Every row gives one point. Each copy is the shape, with its points in the same order, stretched, turned, moved and blurred by noise. Is it also mirrored, or only turned?

Shape (7 x 3):
[[ 0.04 -0.03 -0.22]
 [ 0.11  0.61  0.17]
 [-0.04 -0.37 -0.39]
 [ 0.24 -0.16 -0.25]
 [ 0.23 -0.12 -0.21]
 [ 0.27 -0.39  0.22]
 [-1.23 -0.05  0.34]]
Copy 1 (7 x 3):
[[-0.06 -0.05 -0.22]
 [ 0.70  0.22  0.47]
 [-0.26 -0.16 -0.47]
 [ 0.06 -0.35 -0.31]
 [-0.02 -0.34 -0.25]
 [-0.09 -0.70  0.09]
 [-0.97  0.65  0.84]]
Copy 1 is: only turned
Copy 2, 7 rows:
[[ 0.11 -0.26 -0.10]
 [ 0.02  0.27  0.56]
 [ 0.14 -0.39 -0.43]
 [ 0.31 -0.32 -0.19]
 [ 0.35 -0.24 -0.17]
 [ 0.52  0.03 -0.46]
 [-0.96  0.50 -0.69]]
Copy 2 is: mirrored
Copy 3:
[[ 0.09 -0.10 -0.40]
 [ 0.24  0.40  0.05]
 [ 0.00 -0.35 -0.59]
 [ 0.27 -0.24 -0.45]
 [ 0.27 -0.20 -0.40]
 [ 0.31 -0.51 -0.07]
 [-1.05 -0.05  0.12]]
Copy 3 is: only turned

Shape (9 x 6):
[[-0.78 -0.70 -0.09  0.61 -0.40  0.49]
 [-0.04 -0.13  0.62  0.55  0.07 -0.02]
 [-0.09  0.28 -0.03 -0.21 -0.62 -0.15]
 [ 0.12 -0.26  0.11 -0.47 -0.47  0.22]
 [ 0.41  0.24  0.62 -0.07 -0.27 -0.77]
 [ 0.27  0.26  0.22  0.13  0.55 -0.19]
 [-0.45 -0.21  0.73 -0.43 -0.01 -0.20]
 [-0.11  0.24 -0.11  0.08  0.02 -0.21]
 [ 0.08  0.11 -0.32 -0.12  0.54 -0.80]]
Copy 1, 9 rows:
[[-0.75 -0.39 -0.63 -0.57 -0.37  0.12]
 [ 0.06  0.64 -0.42 -0.24  0.30  0.31]
 [ 0.29  0.13  0.14 -0.15 -0.38 -0.72]
 [ 0.47 -0.06  0.30 -0.40 -0.30 -0.06]
 [ 0.76  0.84  0.03 -0.35  0.42 -0.42]
 [ 0.27  0.38  0.09  0.38  0.65  0.15]
 [-0.06  0.52  0.68 -0.70  0.24 -0.04]
 [ 0.04  0.06 -0.01  0.18  0.21 -0.35]
 [ 0.26 -0.09  0.18  0.34  1.07 -0.41]]
Copy 1 is: mirrored
Copy 2:
[[ 0.37 -1.01  0.11  0.54 -1.09 -0.10]
 [-0.29 -0.44  0.69  0.58 -0.12 -0.29]
 [-0.42  0.21 -0.40 -0.05 -0.47 -0.01]
 [-0.09  0.02  0.06 -0.42 -0.52  0.25]
 [-1.08  0.21  0.18  0.08  0.28 -0.06]
 [-0.02  0.02  0.25  0.19  0.56 -0.29]
 [-0.35 -0.40  0.38 -0.45 -0.38 -0.70]
 [-0.09 -0.09 -0.28  0.21  0.04 -0.24]
 [-0.14 -0.24 -0.49 -0.18  0.84 -0.27]]
Copy 2 is: mirrored
Copy 3:
[[-0.04 -0.56 -0.78  0.82  0.05  0.18]
 [-0.11  0.37  0.00  0.88  0.50  0.22]
 [-0.14 -0.22  0.52  0.42 -0.36 -0.01]
 [ 0.47 -0.20  0.33  0.34 -0.24  0.39]
 [ 0.14  0.43  0.87  0.77  0.16 -0.17]
 [-0.09  0.50  0.38  0.01  0.59 -0.09]
 [ 0.30  0.68  0.06  0.55 -0.26  0.02]
 [-0.26  0.11  0.20  0.16  0.07 -0.13]
 [-0.04  0.44  0.28 -0.30  0.46 -0.88]]
Copy 3 is: mirrored
Copy 4, 9 rows:
[[-0.45 -0.89 -0.27  0.25 -0.24  0.82]
 [ 0.55 -0.65  0.19  0.02  0.33  0.47]
 [ 0.09 -0.02  0.08 -0.24 -0.58  0.00]
 [-0.24  0.06  0.51 -0.01 -0.31  0.24]
 [ 0.71 -0.32  0.54 -0.14 -0.02 -0.39]
 [ 0.65  0.19  0.12  0.07  0.52  0.15]
 [-0.25 -0.47  0.49 -0.50  0.36  0.05]
 [ 0.23  0.04 -0.18  0.03 -0.04 -0.03]
 [ 0.21  0.24 -0.14  0.35  0.47 -0.61]]
Copy 4 is: mirrored

Shape:
[[ 0.30 -0.49  0.38  0.37 -0.53  0.16  0.09 -0.11]
 [ 0.09 -0.21 -0.07 -0.24 -0.14 -0.64  0.38  0.06]
 [ 0.17  0.46  0.04 -0.26  0.30  0.39 -0.55 -0.62]
 [-0.14 -0.13  0.16  0.03 -0.79 -0.09 -0.01  0.32]
 [ 0.43  0.14  0.38 -0.28  0.14  0.36 -0.48 -0.12]
 [-0.22  0.11 -0.02 -0.10  0.46 -0.27  0.61  0.21]
 [ 0.31 -0.01  0.16  0.01 -0.44  0.61  0.37  0.23]
 [ 0.59  0.38  0.61 -0.49  0.22  0.00 -0.74 -0.22]
 [-0.18 -0.10  0.27  0.56 -0.31 -0.16  0.41  0.42]
 [-0.28 -0.63  0.58  0.05 -0.63  0.51  0.23  0.19]
 [ 0.45  0.68  0.79 -0.57 -0.15 -0.52 -0.32 -0.70]]
Copy 1, 11 rows:
[[ 0.30 -0.55  0.04  0.47 -0.49 -0.01 -0.03  0.04]
 [ 0.20 -0.14  0.47 -0.44 -0.26 -0.41  0.36 -0.21]
 [-0.03  0.42  0.01  0.10  0.98  0.61 -0.48  0.01]
 [-0.09 -0.12  0.01  0.08 -0.73  0.23  0.33 -0.13]
 [ 0.03 -0.15 -0.02 -0.05  0.60  0.54 -0.06  0.35]
 [-0.02  0.13  0.36 -0.09  0.27 -0.61  0.66 -0.09]
 [ 0.36 -0.23 -0.18  0.33 -0.13  0.35  0.65 -0.14]
 [ 0.01 -0.12  0.49 -0.37  0.78  0.73 -0.22  0.51]
 [-0.02 -0.05  0.20  0.53 -0.65 -0.41  0.52  0.11]
 [-0.32 -0.83 -0.18  0.55 -0.36  0.06  0.40 -0.17]
 [ 0.17 -0.02  1.43 -0.14  0.58  0.65 -0.44  0.03]]
Copy 1 is: only turned
Copy 2, 11 rows:
[[-0.13  0.53  0.21  0.50 -0.08  0.02  0.55 -0.13]
 [-0.37 -0.14  0.09 -0.26 -0.14 -0.50  0.69  0.01]
 [ 0.46  0.09  0.27 -0.36  0.21  0.61 -0.76  0.10]
 [-0.61  0.20  0.01  0.33 -0.53 -0.33  0.37  0.18]
 [ 0.22  0.35  0.18 -0.32  0.12  0.32 -0.29  0.16]
 [-0.19 -0.52  0.15 -0.10  0.21 -0.27  0.53  0.60]
 [ 0.24  0.31  0.22  0.37 -0.51  0.06  0.49  0.51]
 [ 0.14  0.47  0.36 -0.76  0.20  0.21 -0.58  0.07]
 [-0.40  0.04  0.21  0.72 -0.02 -0.40  0.70  0.46]
 [-0.74  0.39  0.42  0.52 -0.37  0.36  0.81  0.37]
 [ 0.12  0.15  0.94 -0.96  0.04 -0.10 -0.48 -0.41]]
Copy 2 is: mirrored
